Each row is a point. The window is the flat piece filled in between its corners: a triangle in 3 columns, a solid with four corners in 4, and so on. A path goes straight from each point to the next, and from the last back to the first. List the points from which the path goes on through the window.
In the rows, zero is written as 128.

Window (4 x 4):
[[119  81 177 137]
 [ 88  86 150 127]
 [146 143 130  83]
 [141 158  82 123]]
Path:
(1): [134  95  86 123]
(2): [153 136  87 125]
(3): [103 183 100 118]
(4): [ 99 121 194 154]
(5): [131  70 157 122]
(6): [135  61 171 123]
(7): [ 72 107 173 178]
(8): [132 177 147 111]
Through the window after points: 2, 4, 8

Window, 8 rows:
[[160 180 159 142 175 188 131 189]
 [152 108  72 134 101 151  70 133]
 [135 153 164 115 116  85 133 149]
 [188  99 115 100 148 162 122 114]
 [133  97 226 138 152  83 123  63]
 [ 89 156  52 168  64  73 144  84]
 [ 62 169  93 112 102 149 142  92]
 [119 145  99 103 176 104 114 129]]
Path:
(1): [ 93  80 168 132 132 109 136 111]
(2): [165 203 121 113 157 111 100  80]
(3): [125 179 138 125 147  74 102  50]
(4): [107  84 128 120 111 111 145 144]
(5): [ 99 122  47 134 132 123 145 187]
(6): [127 190  82 126 110 135 123 120]
(7): [146 176 109 104 160 113 109 106]
(8): [109 121 106 116 154 108 125 137]
(9): [ 96  71 106 162  86 103 151 126]
(10): [112 184  79 138 109  87 123  83]
(11): [129 194 162 136 154  92 115 102]
(12): [109  57 114 139 102 123 173 117]
(13): [ 85  88  99 135 120  90 132 143]
(14): [159 196 103 123 129 153  76  92]
(15): [172 161 145 123 142 108 103  85]
(16): [102 103 154 154 143 150 149 139]
Through the window after points: 1, 7, 9

Window (9 x 9):
[[124 210 127 119 146 117 158 129 126]
 [130 128 114  94  88 102  95 145 126]
 [143  69 125 124 138 161 126  72 230]
 [162  88  89 181 166 152 125 119 145]
 [152 178 194 140  89 121 112 168 171]
 [169  82 139 140 154 197  87 149 123]
 [167 161 105  64 146  68 150 126 201]
 [130  58 159 114 118 129 170 118 196]
 [168 212  90 112 116 142 169 152 198]]
Path:
(1): [119 142 121 110 146 130 143 157 192]
(2): [ 91 138 123 154 155 123 126 150 211]
(3): [173 159 127 103 112 119 151 104 131]
(4): [206 129 130  97  97 144 132  91 184]
(5): [ 80 109 142 125 173 135 124 170 166]
(6): [ 87 145 108 109 131 142 115 152 152]
(7): [171 149 131 140 104 129 128 132 134]
(8): [185 155 116 108  92 131 143 103 151]
(9): [134 151 123 140 170 144  96 175 179]
(10): [111  85  85 122 162 140 114 147 210]
(11): [169 134 138 127 105 135 136 104 157]
(12): [176 108 179 118 135 166 156  75 153]
(13): [118 103  97 140 146 129 136 163 204]
(14): [126 115 140 132 153 139 154 138 190]
(15): [202 104 123 113 112 141 143  90 150]
(16): [201  99 142 125 123 129 162  67 189]
Through the window after points: 10

Window:
[[ 62  65 213 164 101  96 170 173 178 105 192 164]
 [154 100  98 107 120 180 143  91  81 135 155 125]
 [154 119  60 155 178 133 168 149 105 117 134 138]
 [119 171  59 132 101 182  87 146 163 195 128 171]
 [134 181  61 143  97 203 160 149 139  97 118 163]
 [162 168 186 187  93 114 104 118 106  82 212 130]
 [102  85 104 149 132 156 150  79 142 136 100 152]
 [159  78 157  76 111  99  89 146 118 181  44 105]
 [ 74 163 162 151 148  85 221 166 135 111 161 153]
 [193 163 131 110 178 141 146 126 135 104 145 108]
 [121 110 115 138 120 144 172 154 154 176  86  88]
 [122 133  31 130 116 139 167 100 144 102 161 137]]
Path:
(1): [ 96 132 113 142 147 155 119 125 157 106 133 139]
(2): [186 143  78 127 109 144 165 131 113 193 124 152]
(3): [134 105 146 136 104 137 160 135 136 137 150 152]
(4): [ 51  79 121 138 161 121 125 146 134 102 142  86]
(5): [122 141 102 110 138 154  88 172 126 132  89  98]
(6): [157  93 135 114 105 114 148 120 128 160  95 148]
(7): [185 142 113 140 100 138 205 100 143 162  93 154]
(8): [104 115  99 128 134 153 140 141 138 115 143 137]
Through the window after points: 1, 3, 5

Window, 14 rows:
[[186  80 147 149 184 117  85 158 113 220 157 151 153 103]
 [138 101 194 109 109 113  94 115 135 123 105 142 152 128]
 [133  96 210 167 134 128 161 126  56 114  66  84 115  68]
 [215 137 141 175 130 179 107 164  76 168 187 221 176  78]
 [162 166 151 187  93 171 123  55 133 135 172 174 150 163]
 [ 96 104 127 133 187 127 109 108 171  92 119 154 161 112]
 [ 78  91 119 107 142 132  59 143 103 121 162  88 152 155]
 [145 117 109 123  79 146 153 105 142 102 194 174 122 137]
 [150 117 138 142 169 101  79 120  89 105 104 127 127 169]
 [132 151  97 150 129 164  87 179 167 118 134 103  97 122]
 [139 193 135 156 115  75 173 196  97  86 135  70 148  93]
 [ 84 128 183 163 143 106 115 144 130 120 115 170 108 153]
 [110 117  99 105 123 157 164 153 141 132  80 100 158 134]
 [ 94 173 157  28 187 132 194  95 164 144  51 131 118  84]]
Path:
(1): [110 121 113 123 122 133 104 119 113 142 135 158 152  98]
(2): [178  97 183 140 163 173 147 138 165 101 142 121 102 194]
(3): [158  96 151 158 154 222 176 179 116 130 159 163 134 154]
(4): [124 168 117 120 105  61  72 102 117 144 100 132 168  77]
(5): [144 130 122 161 128 134 110 122 122 139 134 161 143 114]
(6): [143 108 196  87 176 162 147 167 102 110 126 102 165 150]
(7): [155  86 160 116 164 172 131 169 110 125 166 123 154 124]
(8): [138 167 114 169  87  92  88  99 122 178 122 160 113 124]
(9): [126 130 130 135 120 122 103 106 106 138 128 123 133 101]
(10): [168 121 133 130 147 169 149 174 150 109 149 151 156 135]
(11): [199 110 174 151 163 197 136 162  90 107 177 176 179 150]
(12): [151 144 125 160 110 127 104 138 106 167 142 174 135  70]
Through the window after points: 3, 5, 11

Window:
[[ 86 135 143 159 104 131  58 154 153 156 161 136 118 121]
 [152  85 137 174 142 124 166 145 112  53 127 168 148 106]
 [229 120 114 135 153 108 144 144 185 143 149 122 128  40]
 [ 87  62 100  87 127  79 179 106 155 114 121 138 161 114]
 [179  78 147  92 199 148 145 106  90 134 105 151  98 140]
 [ 72 167 111  80 158 130 120 156 146 120  94 132 113 153]
 [ 93  97 147 144 139 177  96  72 121 126 127 131 147  69]
 [176 137 111 130  88 179 119  88 124 124 207  78 138 123]
 [115  97 113 139  81 176 148 152  62 142  57 126 118 122]
 [101 115  95 193 103  88 193 139 121 121 140 113 181 137]
 [168  84  86 157 109 120 143  80  30 128 153 120  98 112]
 [149 104 155 100 153 158 121 159  20 142 100 133 131  92]
 [134 157 167 151 129 125 150 174 147 165 135 193  38  91]
 [131 112  77 146 124 179 129 106 154 161 208 154  87 105]]
Path:
(1): [141 143 112 144 114  77 130  97 100 129 140 179 176  90]
(2): [179 138  64 124 113  98 154 119  90 158 126 197 162 108]
(3): [103 105 195 166 140 158 127 152 134 122 149 110  24 100]
(4): [112 114 122 154 134 141 123 158 111 140 144  94 100  99]
(5): [163 127 136 133 109 143 112  80 111 120 118 213 163 133]
(6): [145 135 117 112 117 121 137 105 113 160 108 165 156 111]
(7): [106  56 108 151 143 163 132 110 121  85 181  82 112 100]
(8): [110  48 147 173 166 159 189 135 127 108 158  87 116  80]
(9): [137 128 117 125 110 115 111 129 100 134 126 162 124 120]
(10): [160 114 116  91 127 147 141  97 105 114 135 191 164 108]
(11): [ 95  92 129 189 112 157 121 131 111 146 125  43  85 104]
(12): [131  75 112 157 148 176 170 157 141 128 171  78  73 134]
Through the window after points: 2, 8, 10

Window:
[[175 185 118 124 105 123 100 131  79  78  77 181 156 169]
 [ 77 108 153 127 120 123 178 106  75 169  54 107 149 130]
 [132 133 188 154  49 107 128  90  87 149 110 133 184 165]
 [139 135 117  99 146  86 108 129 101 112 131 139  84 109]
 [132 184  98 146 169 229 111  89 150 179  88 170 109 134]
 [142 141 152 134  87 132  68 130 100 137  59 123 109 158]
 [136 103 107 125 128 127 166 134 183 148 142 140 128 165]
 [ 58  84 135 155 174 113 141  82 135 118 101   7 157 135]
 [ 88  68  90 182 140 117 114 141 181 180 153 127 176 165]
 [ 63  93 154  75 158 123 155  95 114 109  87 151 134 136]
 [ 95 161 105 131 114 107 136  99 149  88  93 130 131 120]
 [104 155 131  94 136 127 124  95 128 146  72 101 175 129]
 [ 92  86 126 110  82 145 119 155  84 158 142 121 128 160]
 [124 100 207 140  76 117 175 161 108 132 115 121 186  81]]
Path:
(1): [138 113 104 119  99 147 136 115 107 114 115 126 144 118]
(2): [175 120  92 136  85 118 115 100  85 137  79 146 125 130]
(3): [113 185 157 122 136 141 116 133 116  96  98 160 169 172]
(4): [102 141 142 123 114 127 128 136 119 132 119 131 132 158]
(5): [141 121 105 123 115 119 119 106 103 114  89 132 150 128]
(6): [121  86 132 117 125 126 121  99 123 140  92 137 156 143]
(7): [ 82 194 101 160 137 142 108 131 131 146 123  97  93 164]
(8): [103 147 136 142 131 109 115 129 145 134 111 121 136 177]
(9): [108 106 104 126 130 138 120 102 124 146 101 126 140 129]
(10): [161  74 100 127 128 124 181  89 142 142 114 127 181 137]
(11): [ 40 152 166 116 124 116 101 132  95 132  86 104  95 127]
(12): [ 93 126 175 126 143 127 158 148 108 129 149 124 112 156]
(13): [116 107  98 130 104 122 125 102 131 149  90 121 174 121]
(14): [164  59  91  80 144 140 123 126 122  82  69 146 167 131]
(15): [ 69 176 160 168 112 124 123 114 115 177 109  98 116 148]
(16): [ 67 152 173 151 139  93 130 108 155 154  88 126 155 155]
Through the window after points: 2, 4, 16

Window:
[[167 152 134 105 110 150 150 138 118 191 136  79 105 144]
 [ 54  82 136 140  99 117 103 170 117 142  34  57 108 107]
 [117 112 164 139 146 124 120 139 100 130 108  37 125  93]
 [153 172 171 141 128 170 113 141 146 118 225 169 119  86]
 [156 146 116 173 104 158 136 129  71 199 142 143 167  99]
 [156  89 146  89  98 117 155 234  86 145 140 122 128  98]
 [128 157 104  90 105  98  69 103 119  72  92 138 163 150]
 [200  75 168 169 118 119 139 154 151 127  96 140 102 108]
 [118  83 155  35 133 176 151  94  99  90 118 109 130 185]
 [103 108  79 101 139  93 154 161  70 148 100 151 129 182]
 [134 182  69  82 155 132 148 162 152 187  89 118 206 176]
 [145 156  74 137 104 133 151 107 147  64 138 176 157 114]
 [160  43 112 159  74  75 146 184 157 111  95 109 169 171]
 [119 116 183  83  91 119 232 100 115 155 170 143 181 129]]
Path:
(1): [133  74 106  88 146  97 148 142 120 150 118 104 123 133]
(2): [110 177 174 162 105 160 116 149  75 106 103  87 152 123]
(3): [147 155 121 117 117 127 132 178  95 105 117 127 140 141]
(4): [112  65 110 101 120 119  75  59 164 128  87 111 137 131]
(5): [165  63  56  71 161 134 136 150 153 180 128 117 162 135]
(6): [124 180 120 108 126 128 148 157 124 152  98 114 176 156]
(7): [136 154 142 127 134 142 147 156 111 136 127 114 142 154]
(8): [150  67  79  93  79 119 138  83 110 155 120 158 135  45]
(9): [115  91  89  78 134 110  86  75 130 147 124 145 130  93]
(10): [146 137 135 136 113 134 148 159 104 134 119 110 148 132]
(11): [144 145 163 188 115 127 148 173  96 124  95 100 148 123]
(12): [152  79 101  71 122 130 125 114 148 151 137 139 122 113]
Through the window after points: 1, 5, 9, 11
